Each row of a before or after table is a point. One or more steps were done to the points. Then noise was added and the rows were shuffled. The steps act on how far a point lies along the listed directions, d1 being the first. Write out the steps. A step turns or swaps two directions, mirrors them in a line or flattens them onto one, adds a multiple of one to another, or multiplies one. Angles are multiples of 10 degrees, from the lower direction toward the higher: turns from -170 to 170, lines from 10 to 170 but not 90. Use the fewest steps. Two steps may share a direction if one is a turn and the other turns, adds or multiplies; they go together, in the order done. Otherwise the lowest direction goes first.

Directions:
(1): [-19  48]
(2): [-48 -19]
Before (11 x 2):
[[ 34  58]
 [ 41  65]
 [ 44  91]
 [ 12   6]
 [ 22   0]
 [-19   6]
 [-39   6]
 [ 48  44]
 [ -9  -2]
 [-13  23]
 [-16 -24]]
After, 11 rows:
[[  7  29]
 [-17  10]
 [ 15 -16]
 [-18 -64]
 [  1 -65]
 [ -4   8]
 [-26  -6]
 [-36 -94]
 [-18 -75]
 [-33  25]
 [  3 -13]]
Steps: swap d1 and d2

Directions:
(1): [-19  60  13  34 -24 -47 -51   3]
(2): [-17  -7  61 -15  35  -9   0  71]
(3): [-45   0   2   4 -70  -1  56  23]
(4): [-30  59 -51  -8  46  13  29  20]
(5): [-74 -28  -7   1   3  43 -49 -10]
(6): [-26 -49 -30  32  29 -68  14  -1]
Before (12 x 8):
[[ 13 -43  38 -25  89 -15  11  65]
 [ 24  27 -48   4 -37 -25  20 -21]
 [ 41 -11 -20 -30  59  22   9  -4]
 [ -9  19  -7  14 -72 -15  19   5]
 [ -2   7 -39  27 -64   1  44 -23]
 [ 20  34 -38  24 -26  -2   0 -23]
 [ 32  56 -57  -7  -5  15  71 -45]
 [ 23  29  33 -31  79  16 -12  61]
 [ 59 -23  77 -18  52 -49 -14  37]
 [ 20  31 -59 -15  93  72   6 -24]
 [ 14 -10 -10   4  73 -24 -27  24]
 [  2  48 -51 -12  14 -34  44   2]]
After (12 x 8):
[[-35  27 -68  20  11  32   0 -24]
 [ 30 -28  24 -16 -51  15  12 -11]
 [103  -3  45  -6   8 -63   7  -9]
 [-29  13 -46   1 -62  42  43 -64]
 [ 67  -5  59  -8 -11 -43  33  41]
 [-26  15 -38  -1 -58 -25  37 -15]
 [-18   8 -64   5 -28   2  -6 -34]
 [ 22 -34  35  17 -39 -45  -3  20]
 [-19 -52  47   2 -98  56  30  -5]
 [-18  -5 -40  23 -25  16 -11 -25]
 [-16  36 -59   4  24   4   0  -2]
 [ 57 -16  59 -15 -48 -20  48  38]]
Steps: flatten d1 and d6 onto the line at 50 degrees; turn d2 and d5 by -50 degrees; swap d3 and d4

Directions:
(1): [  3 -51  18 -36  10  -6 -12  50  26  86  29  -1]
(2): [-65  12 -57   9  26  47 -17  39 -16 -10  43 -36]
(3): [ 21  13 -21  30  11 -26 -35  77  10  -7 -75 -12]
Before, 11 rows:
[[-48  13 -15   2  -6  21   6 -38   0   2  55 -11]
 [-40 -15  22 -29  -5  28   7 -30 -12  25  65  -9]
 [ 32   7  41 -16 -11 -41  23 -80  -5 -27 -23  32]
 [-11   6 -27  16   2  -1  -2   9 -15  -8  12 -30]
 [-19 -22  14 -39  -3  23  -1   1   0  45  83  11]
 [-21  24   0 -11  -7  23  30 -55 -14 -20  65   2]
 [-31  30 -31   1  28  23   2   2 -10 -24  23 -12]
 [ 17   3  68 -24  -5  -4  43 -61 -11 -12  15  43]
 [ 26  16  16  11 -45 -33  23 -38  -3 -14 -32  32]
 [ 25   2  47 -12 -16 -18  12 -91   1 -24  -4  44]
 [ -6 -34  13 -34  23  -2  11  20  23  80  22   1]]
After (11 x 12):
[[ -23   32   -2   -3   -6   23   32  -64  -16  -31   61    3]
 [  17    6   66  -19   -7   -4   45  -67  -12  -22   10   44]
 [ -10    9  -30   17    1    0   -2    7  -17  -11   12  -30]
 [ -49   16  -15    5   -6   21    6  -42   -3   -2   52  -10]
 [  31   18   36   -6  -12  -39   26  -91  -11  -47  -28   33]
 [ -33   36  -35    7   28   23    4   -6  -15  -37   20  -12]
 [  24   13   42   -3  -18  -19   16 -103   -5  -44  -12   44]
 [ -40  -23   27  -33   -4   26    6  -23   -9   38   67   -9]
 [ -18  -37   20  -49    1   21   -5   18    7   74   93   13]
 [  -4  -59   25  -51   30   -3    7   42   36  123   37    2]
 [  26   27   12   19  -48  -30   25  -48   -8  -29  -39   33]]
Steps: multiply d1 by 1.6

Directions:
(1): [ 27   6  39   3  -2 -15 -44  47  48   3  27  -4 -15 -11 -49 111   7 -20
 -20 -26]
(2): [ 20   8  64  21  33 -79  31 -32 -14  42   1   9 -10 -21  45   6 -19 -14
 -69  46]
(3): [ 17 -10 -57   1  41   8 -10  77 -20  75  27  27  11  43  61   7  34 -24
  -6  -2]
(4): [-68   0   3 -65  66 -10   9  22 -28 -18  39  51 -25 -64 -28 -18   1  -6
 -16 -33]
(5): [ 25  85 -60  18   4  -5  70 -21   7 -57  11  10  21 -12  19  34  38 -15
 -32 -33]
(6): [ 16 -13   4   6  58  44 -23 -27 -68  -8 -30 -43  -2 -52  40  66  22  44
  29   6]
Before:
[[ 68 -14 -28  63 -23 -32 -10  35  24  63  -8  -5  32  66  64  35  28 -21
  -15   4]
 [-11  -4 -38 -22   1  28  41 -31 -38 -19 -13 -19  19 -27   5 -12  26  18
   34   8]
 [ 24   9  19   0 -12 -29 -19  42  69  29  46  20  -6   8 -67  69  -7 -40
  -21 -25]
 [-15 -14   3  -5  28  -4  38 -40 -59  13 -17  -6 -17   5  47 -42 -17  14
   17  30]
 [  1 -44  -4 -13  24  31 -21   2 -32  38  -8   1   6  -2  35 -36  -3  29
   22  25]
 [ 44   8 -36  27 -27   8 -23  91  21  88  27   9  12 105  21  31  49 -53
   -9 -12]
 [  2 -26  -1  10 -20  19   6 -20  -9 -13 -23  -9  16  15  33 -86 -14  16
   46   4]
 [-10  41  -8 -24  14 -36  15  67  51   2  64  56 -22   8 -28  30  13 -23
  -33 -22]
 [  0 -31 -32  19   5   7  30 -40 -28  22 -13   4  24  34  42 -79 -28  12
   18  45]]
After, 9 rows:
[[  -3   38  -52   10  -67   28   27    8   20  -12    4    4   18   75
   -22  -50   30  -29   17  -26]
 [  41  -51   28   33  -33    8  -60   24   49   30    9  -23    4   43
   -42   62  -29   -3   25   18]
 [ -40  -51   29  -59   38    7  -18   14  -33   18   15    0  -15  -59
   -36   16    6   12   22    6]
 [   9  -30   39   -9   -2    8  -53   54   32   -4   19    4  -12  -11
   -32   30   -4   -4   29  -35]
 [   6   54  -71   10   -8  -12   86  -37    9  -10   14   33   29   17
    14  -64    7  -22  -14   -8]
 [  24   -2   23   -6   14    8  -30   14   20   -1   14   -1   -4  -29
   -21   66    9    9   -7   -9]
 [  42  -33   54   27  -18   -7  -33    3    7   34  -15  -43  -25   30
     0   76  -19    4   23   24]
 [  76  -15  -56   88 -122   29  -13  -18   52   -2  -59  -54   56  107
    26  -12   18   11   53    3]
 [ -39   34  -13  -24   19  -49   72   -6    2    1   32   58  -11    5
    24  -89  -11   -4  -31   22]]
Steps: turn d1 and d5 by 130 degrees; turn d2 and d4 by -60 degrees; multiply d4 by 2.5; flatten d3 and d6 onto the line at 100 degrees

Directions:
(1): [-10 -39 -50 -24 -71  46  20  32   2  -6 -47 -31  18 -55 -25  -8  -4  -3
 -43  -2  -1 -16 -55   5  12  -9 -20  35 -41 -19 -52 -69 -43   9  57 -18
  37   3 -46 -19  49 -45 -22  29   5 -22  12 -31  47  46 -65 -40 -50  42
   1 -51   5  64  24  -6  19  32 -86  22]
(2): [  78   20   -9   -4   11  -16  -29   -2   42   43  -30  -36  -77   -2
  -32  -33    5   52   12    4  -34  -40    7   43  -13   30  -11  -10
 -113   12  -23   15   -6  -27   -8  -66   22    6   -3  -83   39   45
  -16   15   -2   -9   -5   17  -13   28   65   38   45   14   21  -30
   73    3   -7   -6  -16   50   49   51]
(3): [ 21  -5 -30  40  -4 -25 -40 100 -42 -65 -29  50 -37   9  15 -52  91 -14
  -7  32  -9  24 -13 -22 -95  19   2 -35  41  -8  -5  -4   7 -43 -11   4
 -16  14 -53  16 -28   4 -19 -65 -22 -70 -27  -7 -45  24   6  10  41   7
 -40 -35  19  21 -45  10  52  25 -43   3]
(4): [-30 -10  22 -20  -1 -22 -37 -21   8 -62  44 -37 -26 -51  54 -64  20  16
  -6 -59   6  35 -83  57  35  59 -22   8  -8  24 -70  32  12  13 -10  54
  31  34  50  34 -16  -6  -5  -1  22  34  15  -8 -26  26  17   8 -35  37
   9  31  11  16 -58 114   3  41  10 -18]
(5): [ -8  29  57   7 -31 -49   1  32 -16  59 -18   1 -69 -40  17  -1  -1 -30
  19 -14   9 -35   7  20   4 -65  31 -53  13  -3 -57  30   9 -73 -39  38
 102 -52  39  23   9 -66 -15 -10 -35 -51 -39  -4  44 -20  40 -28 -14 -17
  23  -3 -63  29   8 -21 -70   8 -22   0]
Before:
[[ -3 -25 -23 -18  12  20  11 -36  20 -36  28 -11  46  12  -7   5  -4  12
  -40  -3   4  18 -30  -5  14  31 -20  50 -20  -3  11 -13  11  44  29   6
  -31  24  -4   7  -3  29  10  21   9  20  18  15 -20  -7 -12  12  -9  24
  -26  14  39 -20  -2  22  28  -9  12  -4]
 [ -1 -15 -38  18   6  45  10  -2   1   2 -12  18  36  35 -26  19 -11   0
  -17  40 -14  -1  14 -36  -8 -10 -16  34  -2 -11  53 -39 -27  21  26 -36
  -57  -2 -46 -20  18  31  10   2  16  11  21 -10  -6   4 -50   3   8   5
  -29 -32  27 -15  20 -52  36  -7 -32  15]
 [-13  40  73   3 -50 -69 -10  25 -23  64 -16 -19 -87 -79  42 -26  11 -32
   21 -32  26 -38 -21  47   6 -58  21 -63  14   0 -81  58  12 -74 -59  56
  121 -34  52  36   6 -83 -23 -24 -24 -37 -25  -5  42  -7  43 -37 -44 -13
   36   3 -50  41 -15  20 -82  22 -31 -14]
 [-52 -13  28   3 -11 -23   5  32 -22 -20   7   7   7 -22  36  -3  20 -35
  -13  -6  34   0  -5  -4 -10 -15  12  -3  64  -9 -24  15   1 -21 -28  40
   44  -2   1  52 -27 -37 -14 -14 -30 -40 -13  -3  33 -22 -10 -28 -26 -20
    1  11 -42  23  -4  10 -19  -3 -29 -14]
 [ 26 -16 -29  11  12  20  -2  -8 -20 -47  -2  16  21  23 -11 -21  21  26
   -8  33   0   6  -9 -18 -42  30 -18   3  -4   3  21 -28 -13  14   8 -21
  -56  33 -34 -22   4  22   1 -25  20   0  -8   0 -30  32 -12  20  21  -1
  -29 -13  43   4 -13   2  42   0   6  -2]
 [-18 -29 -36 -20 -19  31 -13  -9  19 -45  -9 -38  15 -16  -1 -26  15  14
  -37 -23  -5  23 -54  10  19  47 -22  24 -15   5 -33 -42 -15  44  42   7
    0  29 -10   1  -3 -13 -19   6  15  31  12 -24 -17  49 -30  -9 -35  44
    1 -21  33  22 -28  52  43  28 -16 -11]
 [ -5   0 -11 -21  11  16   1 -64  20 -48  19 -18  43   5   5  -4  -4  26
  -15 -27 -12  21 -30   7  23  44 -25  34  -3  18   4 -13 -10  48   4   8
  -23  38   9  20 -17  26  10  13  19  41  31 -14 -18  10  -9   5  -3  12
   13  21  27  13 -26  46  17   9  11  -7]
 [  3  -8 -18  -9  12   8 -25  -9   2 -43   7  -4   1  -2  21 -33  32   4
   17 -20   9  23 -36   1  -4  49 -22   8  -4  -7   8  11  -8   4  -2   7
   -8  27  -5   4 -15   8   3  -9  34  12   1 -13 -25  33   2  13   8   9
   -4   7  17  13 -34  45  23  18  -2 -11]
 [ -8 -10 -15  21  -2  21  -6   3 -11 -36   4   4  20  26  10 -13   7  -9
   -3   5  -9   8 -14   4 -16  26 -22  12  23  -7  27   1   3  44  26   9
  -48  -1 -33   4   1   9  -2 -18  18  12   3  -7 -13  19 -22  12   0  22
  -22  10  -3 -21  -9  14  44   4 -16 -12]
 [-11 -31 -20   4  -7  29  -6   3 -11 -55  15 -15  36   1   9 -30  25  14
  -32 -13  -1  33 -39 -10  -1  40 -17  43  -6   6   5 -13  -3  31  27   4
  -34  36 -18  -7   3   9  17  -6  14  30  33 -14 -13  35 -35  -6 -23  27
  -14 -10  11  19 -11  48  43  18  -6 -13]]
After, 10 rows:
[[  1 -28 -31   9  -6  42   9   6 -12 -33   2  -5  52  22 -11  -5  14  11
  -31  10  -5  23  -7 -31 -11  25 -11  46  -4  -2  36 -30  -9  34  35 -17
  -55  29 -36 -21   9  15  21  -2   8  25  30 -11  -6  28 -43  -6 -11  16
  -19 -20  11  11  10   8  47   2  -9  -5]
 [  8  -2 -26 -13  13  28   8 -54  18 -35   7  -3  59  29 -15  15  -7  21
  -12  -5 -15  14  -5 -16   5  33 -19  36  -1   8  38 -29 -15  50  12 -14
  -45  31 -16   6 -13  34  12   9  14  31  30 -14 -14   5 -19   5  14   0
    5  10  31   3  -8   8  27  -7   6  -1]
 [  2   0 -19  23  -6  31  17  12  -5  35 -28  24  15  27 -31  32 -17 -15
   -8  44  -9 -22  35 -39 -13 -47  -1  14   5 -17  46 -34 -27  -9  12 -33
  -24 -28 -39 -20  26   7   6   1  -2 -15   3 -11  18  -9 -39 -10   9 -11
  -24 -40  -1  -6  34 -83   9 -11 -42  19]
 [ -4  -4 -15  24  -7  22   3   4 -11 -18  -7  11  24  38  -2   3   0 -14
   -1  16 -10  -3   6  -8 -20  10 -16   8  23 -13  42  -2   0  39  25  -3
  -49 -12 -44  -3   6   6  -1 -18  12   6   0  -4   1  10 -24  10   5  12
  -21   4  -9 -25   5 -12  38  -7 -18  -9]
 [ -6 -33 -54 -15 -15  47  -1  -7  21 -37 -18 -28  37   8 -20  -5   9  15
  -39  -2 -10  14 -31 -12   9  39 -22  32 -14  -4  -2 -58 -20  53  53 -18
  -30  31 -32 -13   0   2 -16  10  16  30  15 -23 -17  43 -41  -7 -21  36
   -5 -30  40  12 -10  16  52  14 -15  -7]
 [ 31  -9 -25  11   9  21  11  -5 -21 -15 -15  20  21  30 -25   2   7  20
   -5  45   0 -10  18 -30 -43   1  -8  -6  -2  -2  32 -33 -17   4   7 -29
  -48  15 -36 -29  11  13   2 -20  10 -10 -16   3 -12  17 -12  12  27 -15
  -25 -18  30   1  10 -33  27 -12   4   3]
 [  7 -21 -30  -9  12  25  21 -25  14 -15  10   3  52  29 -25  24  -5   4
  -39  17   1   7  -2 -23  -1  11 -13  44 -14 -10  32 -22   8  38  32 -14
  -41  12 -23  -3   1  30  12  21   0   4   9  16 -14 -17 -17  11   6  11
  -30   2  33 -26  17 -18  29 -21   5   2]
 [  7 -11 -30  -7  17  24 -16 -13   5 -32   1   1  20  17   5 -15  24   7
   16  -6   8  19 -17 -15  -8  45 -22  17  -8 -11  34  -1 -11  14   7 -13
  -31  25 -19  -8 -12  20   9  -2  35  14   6 -10 -23  30  -7  17  15   3
   -8   2  24   5 -19  22  31   6   3  -6]
 [-58 -21  24  -6  -4 -19  -1  17 -15 -41  22  -7  14 -28  44 -17  19 -26
  -17 -17  34  13 -26   8  -1  10   2  10  59  -5 -30  18   0  -7 -24  45
   34  14   9  54 -31 -25 -13  -7 -19 -21  -1  -2  22 -13 -13 -22 -34  -9
    1  20 -30  21 -16  38 -11   3 -19 -17]
 [-29  20  57 -14 -34 -60 -34  -5  -7  -7  21 -45 -70 -93  71 -68  24 -10
    8 -65  28   1 -79  75  27  13  -8 -31   1  18 -99  65  17 -30 -48  73
   92  11  68  49  -9 -55 -20 -20  10  10   5  -8   3  22  35 -17 -60  18
   32  26 -14  38 -58 104 -44  44 -15 -24]]
Steps: multiply d3 by 0.7; turn d4 and d5 by -40 degrees
